Each row is a point. Each copy is the shape, with its points in the same order, turned, moved and blurred by noise. Is it also mirrored, or only turned?

Shape, 9 rows:
[[-68  22   5]
 [-60  47 -15]
 [-36  15 -59]
 [-18 -42  32]
 [ 47 -65  -7]
 [ 12  61  47]
 [ 24 -17 -26]
 [-41  21 -13]
 [ 72  33  40]]
Copy 1:
[[-20 -43  64]
 [-15 -58  42]
 [ 29 -53  20]
 [ -7  45  66]
 [ 50  76   9]
 [-73   7  -9]
 [ 34  35 -10]
 [ -3 -25  34]
 [-54  55 -43]]
Copy 1 is: only turned
Copy 2, 9 rows:
[[-54 -20 -44]
 [-39  -2 -66]
 [ 15 -26 -69]
 [-26 -18  35]
 [ 42  -5  53]
 [-46  77 -11]
 [ 32   5   3]
 [-27  -6 -40]
 [  7  87  25]]
Copy 2 is: only turned
Copy 3:
[[-22 -43 -53]
 [ -2 -24 -73]
 [-21  35 -65]
 [-35 -11  31]
 [-18  54  62]
 [ 72 -40  -3]
 [ -6  50   9]
 [ -8 -11 -48]
 [ 84  -3  36]]
Copy 3 is: mirrored
Copy 4 (9 x 3):
[[ -9  69 -49]
 [  4  50 -75]
 [-36  10 -78]
 [-27  40  28]
 [-47 -40  43]
 [ 71  16 -13]
 [-27 -28 -13]
 [ -8  37 -52]
 [ 64 -39  23]]
Copy 4 is: only turned

Shape, 9 rows:
[[-31  45 -34 -29]
 [ 26 -69 -10  18]
 [ 44  35  -4  -2]
 [ 76   5   2  76]
 [ -4  40   5  22]
 [ 42 -62 -13  -2]
 [-30 -27 -71  68]
 [-10   8 -90 -24]
 [  3 -43  -1 -26]]
Copy 1, 9 rows:
[[-35  27  64  38]
 [-11  14 -68  13]
 [ 24   4  17  65]
 [ 30 -67 -34  68]
 [  5 -13  43  31]
 [ -3  24 -58  28]
 [-83 -47 -12   6]
 [-82  32  12  60]
 [ -5  49 -28   8]]
Copy 1 is: only turned
Copy 2:
[[-70  27  14 -28]
 [ -2 -48   5  67]
 [ -1   4  58 -12]
 [ 59 -62  45  -9]
 [ -1  10   8 -31]
 [ -9 -39  28  72]
 [-44 -84 -37 -11]
 [-99 -32  28  -5]
 [-30   1   9  61]]
Copy 2 is: only turned
Copy 3:
[[ 29  17  49 -56]
 [-24 -15   0  64]
 [-21 -48  18 -32]
 [-99 -44 -15   4]
 [-23  -3 -12 -46]
 [ -9 -36   3  74]
 [-52  75  36  33]
 [  3  22  86   5]
 [ 26 -16   0  40]]
Copy 3 is: only turned
Copy 4 (9 x 4):
[[-69  50   3   6]
 [ 69  21  23  14]
 [-12  51 -28  59]
 [ 43   4 -14 111]
 [-31  -2  -3  43]
 [ 69  52  10  16]
 [  3 -13  92  49]
 [-30  79  62  22]
 [ 18  43   7  -8]]
Copy 4 is: mirrored

Shape, 9 rows:
[[  6  44   3  26   6  60]
 [ 50  -7 -13  40   9  61]
 [-29 -54  12 -61   4   9]
 [-17  11 -32   9 -43 -34]
 [-60  28 -59 -32 -52 -41]
 [  8  50  -5  -3 -17  27]
 [-67 -84  43 -17  38 -22]
 [ 58  60  17  26 -38  28]
 [-26  -5 -43 -32  27 -84]]
Copy 1:
[[-54  49   4 -31  35 -20]
 [-30  41 -35  -5 -13 -32]
 [ 31  43  30  58   9  53]
 [  9 -31  55 -19  18 -18]
 [  0 -39 121  -8  11   6]
 [-45  25  43 -14  43 -33]
 [ 64   7  -8  54  17  82]
 [-48  31  14 -16  41 -87]
 [  4 -77  53  61   5  30]]
Copy 1 is: mirrored
Copy 2, 9 rows:
[[-70  28 -45  50 -24  23]
 [-33  46 -54  51  23  50]
 [ -1 -66   2  -9  13  25]
 [-12  15  27  42   9 -43]
 [-49 -17  66  21  10 -69]
 [-62  20 -34  30 -14 -20]
 [ 46 -75  36  14 -33  60]
 [-42  50 -80  51  -9 -34]
 [ 13  12  69 -35  -9 -21]]
Copy 2 is: only turned

Shape (9 x 6):
[[-67  19 -50  24  57  26]
 [-68 -46  39  66 -57 -32]
 [  9  12  -6 -25   6   3]
 [-12  17   1  91 -52 -13]
 [-47  39   2 -34  -3   2]
 [ 25  29  33 -49  64 -26]
 [ 10 -16  88 -24 -32   3]
 [ -5 -61  55 -86 -22 -19]
 [-49  41 -42 -21   9 -18]]
Copy 1, 9 rows:
[[ -59  -59  -11   41  -32   66]
 [   4  -15 -108  -23  -18  -39]
 [  -2   13   22   23   -3   21]
 [ -12    7  -93   24   54    1]
 [  16    9   -5   26  -39   64]
 [ -42   74   46   51  -47   28]
 [  43   51   -8   30  -32  -45]
 [  41   46   41  -37  -72  -31]
 [ -10   -3   -7    5  -23   88]]
Copy 1 is: only turned
Copy 2 (9 x 6):
[[-44 -52  27 -33  58   5]
 [ 58  67  63  21  68  32]
 [  0 -21  -7  -9  -8 -13]
 [ 12  82 -13  -3  69  32]
 [-28 -27  25  44  -7 -14]
 [ -5 -40 -20 -11 -64  40]
 [ 86   0  -4  48 -18  29]
 [ 90 -26  55  37 -67  -6]
 [-52 -18  34   1   9 -21]]
Copy 2 is: only turned
Copy 3:
[[ -84    3  -46  -70   59    0]
 [ -18   -6   43 -108  -27   94]
 [   0   21  -23  -13   14   -4]
 [  -7   -4   41  -45   49   98]
 [  13   -1  -24  -61   28  -22]
 [  -8  -10   -4   17   -9  -66]
 [  37   41   55  -39  -39   -3]
 [  42   41  -19  -43  -90  -12]
 [  -5  -26  -58  -63   38   -5]]
Copy 3 is: mirrored
